Each row of a before or after table is a point. One or more steps were done to the points. Then noise was added and the rows were shuffled. The steps act on how far a point lies along the listed directions, d1 being the first. Name the steps. A step turns or swaps two directions, mirrors them in a line or flattens them onto one, adds a multiple of one to another, or multiplies one. Angles are multiples of 10 degrees, from the lower direction toward the higher: turns from -170 to 170, lines from 10 to 170 but not 90. Use the fewest steps. Two steps may share a direction if one is a turn and the other turns, adds or multiplies; they go together, in the order done. Otherwise the lowest direction goes first.

Directions:
(1): [-19  37]
(2): [-37 -19]
Before, 8 rows:
[[-24  19]
 [ 20  26]
 [-18  43]
 [-51  37]
 [ -8  67]
 [ 25  22]
 [ 50 -56]
 [-31 -27]]
After:
[[ 39   2]
 [ 21   3]
 [ -1  -1]
 [-30  -4]
 [-46  -2]
 [-13  -2]
 [ 27   6]
 [-17  -4]]
Steps: flatten d1 and d2 onto the line at 70 degrees

Directions:
(1): [-36  -3  27 -39]
(2): [-16 -55  -6  15]
Before:
[[  23   25   -4    7]
 [   3   31   15  -29]
 [  50   11  -28   26]
 [   2   29    2   -8]
 [  21   37  -10  -13]
 [ -32   10    0  -15]
 [ -52  -13    7  -24]
 [   9  -53  -24   21]
 [  36 -108  -44   68]
 [   5  -28  -15  -18]
 [ -24  -13   33  -49]]
After, 11 rows:
[[  15   -2    6  -12]
 [  -2 -120  -18   32]
 [  11   -2   -2  -11]
 [ -14   16  -11    2]
 [   0   28    3   -8]
 [  13   35    8  -21]
 [  10   34   -4  -23]
 [   8  -28  -17  -15]
 [   7   19    7   -8]
 [  -2  -57  -16   10]
 [ -18   -1  -17    7]]
Steps: flatten d1 and d2 onto the line at 100 degrees

Directions:
(1): [ -9  32  -6 -57   4  33  40   2]
(2): [-45 -33  -6   1  59  19  -4  -8]
(3): [ 23 -21  40 -40   1  23 -48   7]
(4): [  0  -2 -46 -12 -20  15 -30 -57]
(5): [ 15   7  -5 -35  34 -64  -3 -17]
Before (8 x 8):
[[ -8  13  12 -53   9  38  16   4]
 [ 27  -8  -6  68 -29 -42 -47 -11]
 [-56 -14  30 -37  76 -16  59  27]
 [ 17 -19 -36  17  20 -26 -61 -22]
 [  1   9 -55  27 -28 -39 -21 -26]
 [ -4  33  53 -57  17  -9  42  49]
 [  7 -27  32  65 -56  51  -8  52]
 [  0   7  52 -52  20  24  12  40]]
After, 8 rows:
[[ 13   4 -15 -18  34 -15 -16  14]
 [ -2 -12  14 -11   4  13 -14   1]
 [  6 -15  26 -24   6  16 -31   1]
 [  1   3  18 -23  -6 -21 -17  -4]
 [  6 -11   9  30 -63  73  -3  30]
 [ 17  25  -5   5 -22  -8   1   1]
 [ -5  27 -29   9 -13 -34  15  10]
 [-53 -33  -3 -14  58 -22  10 -25]]
Steps: multiply d1 by 0; multiply d4 by 0

Directions:
(1): [-11 -27  14  23  54  -6 -12 -42 -16  42  36]
(2): [ 61  -3  11 -53  12   8 -15   7 -21 -17  43]
(3): [ 36 -14 -19  42  19 -23   1   5 -55 -29 -36]
(4): [-28  30  26  11 -25   3 -43 -42 -25 -47  15]
(5): [ 24 -25   8  18 -36 -16  58 -43  18 -20  26]
Before:
[[  4  59  29 -62 -25  13 -37  28  18 -25  16]
 [ -4  17  10  12 -21 -18  18   5  10 -18  -5]
 [ -8   2   7   9  28   6 -19   1  -5   1 -10]
 [  4   6  12  -1 -28  -6  -3 -17  -2 -40 -27]
 [ 29 -34   7  51  91 -19  -1 -21 -71  20  10]
 [ 19  -8 -27  19  62   2  -7  16 -26  26 -25]
 [ 52  34  13 -72 -21   8  16  42  30 -22  42]
 [ -7  -8  12  31  19  -6  11 -24   9  20  14]]
After (8 x 11):
[[-31 -10  38 -23  69  20 -15 -18  13  74  62]
 [-46  74   3 -12  -1   7 -70  55  -6 -11 -53]
 [ 12   1  24 -11 -42  -7  18 -33  12 -43  -7]
 [ 26   5  15  15 -27 -24  41 -13   8 -33   9]
 [-13  27  -4   5 -43  -9  44  26  54  -7 -13]
 [ 24 -22  13  33  13 -12  30 -36   0   5  25]
 [-23  27 -16 -39  79  37 -61  47  -1  63 -15]
 [-23  14   8  -9  45  17 -50  24  -9  16 -17]]
Steps: turn d2 and d3 by -130 degrees; multiply d2 by 0.4; multiply d5 by 3

Directions:
(1): [-13 -24  -3   9  49 -10  14 -29  24 -11  -8 -55   0 -65]
(2): [-16  23 -68  19 -14   1  16  10   0  70  18 -16 -19 -12]
(3): [-19  -8  12 -41 -28  -5 -12  49   4  -5 -30 -60 -44  12]
Before:
[[  6  24 -32  34 -12   8   0 -17 -10  15  20  74  43  11]
 [-16 -18 -10  23  15 -11  16 -18  -1   6  -4 -31   5 -48]
 [  5 -10 -11  21  19   3   8 -32   7   0  13  14  29 -19]
 [ 18   2  26  12  31  23   0 -15   6 -41   1  47  29  -7]
 [-20  -7  27 -11   1  -8  -1  23 -15 -16 -17 -30 -24  -6]
 [-28   0   8 -13  15   1  -1  17  25   3 -17 -23 -21   7]
 [ 35 -17  68 -12 -22  -2 -18  -6 -13 -57   4  85  41  41]
 [  5 -12  -8  60  24  -6  14 -52   7  15  32  23  22 -34]
 [-13 -64 100 -41  17 -16 -26  -1   7 -84 -54 -38 -20  -5]
 [-15 -27  68 -36  27  -4 -13  -8  11 -76 -32 -38   8 -27]
 [ 11   7   3  19   2   9  23 -21  -3   8  18  54  28 -10]
 [  9  -4  16 -14  -8   8 -14   9 -12 -30 -11  -5  11   1]]
After (12 x 14):
[[  -1  -78  120  -31   46  -19  -24  -35   11 -115  -56  -29    2  -24]
 [  -5   -2   -5  -19  -37    7   -9   26   -7    4   -8    3   -5   36]
 [  17    4   46  -18  -14   26  -17   25   -6  -50  -19   36    5   37]
 [  10   -7   23   -4    8   10  -13   -8  -12  -36   -7    0   23  -16]
 [  41  -25   86   -9    2   -3  -18  -25   -9  -78    3   91   56   32]
 [ -22   -9   -3   -7  -29   -8    1   28  -14   12  -19  -44  -23   -5]
 [   6   13    9   -8  -41   12   10   24  -14   12    5   43   -1   31]
 [ -25   -6    3    1   38   -1    5   -6   28    2  -11  -18   -5   -9]
 [  -5    9    5   -4  -62   -3  -19   42  -15   24    2    6  -37   49]
 [ -16  -29   90  -47   29   -5  -16   -1   14  -93  -42  -37    9  -21]
 [ -15  -15   20    8   34  -13    5   -3   -8  -22   -7  -27   -2  -31]
 [   3   30  -29   12  -43    9  -11   18  -20   25   11   67   24   39]]
Steps: mirror d1 and d3 in the line at 40 degrees; multiply d2 by 1.3

Directions:
(1): [  8  29  10  33  41  51   7  -4   3 -33   2  35  32  -1   1 -40 -34 -49
  12 -52]
(2): [ 41 -20 -10 -12 -18  10  33 -13 -12  37 -70  32 -26  20  42  32   5 -41
  -1 -24]
(3): [  6  13 -48 -55  19 -23   6 -46  36  16   8 -27  22  -4 -50  22   4 -16
   8 -54]
(4): [-15 -26 -23  12   0 -41 -27 -35 -10  -5  20  57   4 -56  28 -19  34 -11
 -52 -18]
(5): [ 43  -9   0 -40  38 -16  19 -28   8 -29 -16  34 -44   6 -13 -62  -7  42
  20  26]
Before, 9 rows:
[[-48  28 -15  66   8  24 -30  -8 -10 -19  40  42  66 -53  13 -14 -10 -76
  -21 -75]
 [ 11 -12  31  34  10   0   1  16   3 -21  -4  15   5  11   2 -19  -1  19
    0  21]
 [  7  19 -14 -20   0 -12   1   4  19  -6   3 -23  -8  16 -34  10  -7  24
   21   3]
 [ -5   1  -1  -7  61   6  -2   6   9 -47  30   8  -2   0  -9 -44 -17  14
   40  10]
 [-45  16 -18  30  -8 -30 -26 -29   0 -14  39  44  62 -55   8 -21  -1 -49
  -48 -89]
 [-10  17 -13  31   3  32  15   0  34   1   9 -28  57  12   2  24 -11 -71
    5 -84]
 [  6  19   1 -45  35 -15  20 -21   7 -13  -2 -26 -13  25 -45 -10  16  33
   25  15]
 [-32  15 -25  -1 -30 -12  -8 -25  17  20  20 -35  57 -21 -25  39   6 -41
  -10 -50]
 [ 39 -23 -48 -66  19 -80  -3 -81  13  29 -17  32  -6 -33  12  -5  20  -5
  -30 -41]]
After (9 x 20):
[[  4  24   2 -39  45  -7  19 -21   9 -21   2 -24  -4  25 -45 -19  10  28
   25   8]
 [ 27 -24 -49 -70  14 -94 -12 -77  16  26   0  16  -6 -39   1  -4  27  16
  -32 -25]
 [-30  15 -25  -2 -28  -8  -3 -27  16  19  16 -32  58 -20 -23  39   3 -46
  -10 -54]
 [  3   2 -20  19 -16  25  26  -4  28  21 -19 -24  39  22  18  45  -1 -76
    0 -81]
 [  5  25 -11 -12   7  -6   0   4  20 -13   9 -18   0  17 -37   4 -11  19
   22  -5]
 [-21  13 -21  53  -7  27 -10 -16 -20   7  -7  61  47 -39  39  10  -3 -99
  -22 -87]
 [-25   8 -22  26 -16 -23 -12 -35  -6   3   9  55  50 -46  27  -8   2 -68
  -48 -99]
 [ 10   1  -4  -3  64  21   9   0   6 -42   8  24  -6   4   5 -42 -21  -9
   43  -9]
 [ 16 -11  32  34  10   3   4  14   2 -21 -11  19   5  12   6 -18  -4  12
   -1  17]]
Steps: turn d1 and d2 by 40 degrees

Directions:
(1): [ 13  12  -6  -7 -38 -30 -45  11 -42  15  15 -16  32  13 -47 -40   8 -51
  25  28 -47 -36 -65  -8  -7 -42 -38 -19  20   7   3   8]
(2): [ -8 -39  27 -22 -13  11 -58   9   5  18 -20 -26 -15 -49  12  85   5 -36
  22  -3   8 -38 -29 -23  29  18  41 -13 -15 -44 -13  20]
Before:
[[ -7  25 -42  29  61  36 121 -23  61 -26  17  59 -18  68  18 -49  11  97
  -45 -17  16  85 108  60 -23  -3 -33  31  12  67  20 -44]
 [-18 -11   9 -26 -32  -7 -44  31 -18 -19 -18   6  -4 -14 -26  44 -11 -19
    6  29  -3 -52 -21  -2  19   4  12 -24 -18 -27  -4  14]
 [-20 -50  16 -31 -29   6 -35   8   4  29 -21 -12 -19 -48  25  89  -7  -5
    1 -11  15 -23 -19 -18  11  22  67  12 -18 -33 -10  20]
 [  8   0  32 -14 -51 -42 -19  24 -47  17  27 -26  49   1 -30 -13 -20 -50
   34  18 -68 -38 -90 -14   8 -50 -14 -17  34  -9   3  51]
 [ 36  19  -4 -19 -52 -42 -55  23 -30   1  13 -34  34  15 -27 -56   3 -54
    9   7 -55 -38 -74   9  -8 -38 -51 -22  13   7  18   9]
 [ 16   9  -3 -12 -22 -28 -33  14 -52  20  22   0  27  15 -12 -64 -21 -34
    8   9 -41 -39 -43 -16 -13 -20 -36  11  29  33  19  10]
 [-14   7   0   7  34  19  26 -14  35 -26 -21  -5 -28  -3  12  33   7  44
  -14 -16  24  42  42  24  11   7   4   6 -19  13   8  22]
 [-14   5  -2  47  48  42 103   2  29 -28 -10  26 -27  21  60   3  -3  69
  -52 -10  78  48 119  37  -2  36  43   8   0  12   5  -4]
 [-10 -40   1 -13 -12   4 -53   6  -7  12 -24   8  -4 -43  20  91  32 -27
    5  26  13 -20  -1 -33  21  19  64  -9 -43 -34  -6  29]]
After:
[[ -6 -39  -4 -17 -18   3 -60   9 -16  12 -22   7  -2 -40  14  85  30 -32
   10  30   5 -25  -7 -31  22  14  61 -11 -41 -33  -7  31]
 [ -7  13  -4   2  12  -3   1  -7   7 -17 -12 -14  -4   5 -18   9  10  13
    1   0  -5  20   1  17   6 -20 -21  -6  -4  15   9  28]
 [ 25   5   3 -11 -12 -10  -9  12  15 -12  -3 -21   3   1  22 -14  -6   3
  -16 -25  -5  -3  -8  19   0   8 -11  -4  -8  -1  17   1]
 [-21 -16  10 -21 -24   0 -32  23  -8 -24 -22  12 -14 -20 -15  55 -10  -3
   -3  25  10 -43  -5  -1  20  17  19 -22 -23 -29  -5  11]
 [-18 -45  14 -31 -39  -1 -45   9  -9  32 -16 -15 -11 -46  13  80  -4 -16
    7  -8   5 -34 -35 -22  12  14  60  11 -12 -33  -9  22]
 [  3  36 -48  24  24   8  79 -12  18 -12  31  46  12  82 -30 -87  18  49
  -23  10 -29  49  47  56 -31 -46 -71  13  31  74  21 -38]
 [  3  20  -8  39   3   6  46  16 -26  -9  10   6  12  39   4 -48   6   2
  -20  27  17   2  39  25 -10 -15  -3 -18  24  20   7   8]
 [  7   0   4  -8   8  -4   3  10 -19   8  11  12   6   4  22 -30 -25   6
  -11 -12  -5 -10   6 -10 -10  15  -7  27  13  29  15   4]
 [ -4 -12  37  -8 -14 -12  27  15  -4   1  13 -12  14 -14  16  28 -30   3
   10 -14 -20  -1 -22  -8  18  -6  23   2  11 -15   2  44]]
Steps: multiply d1 by 0
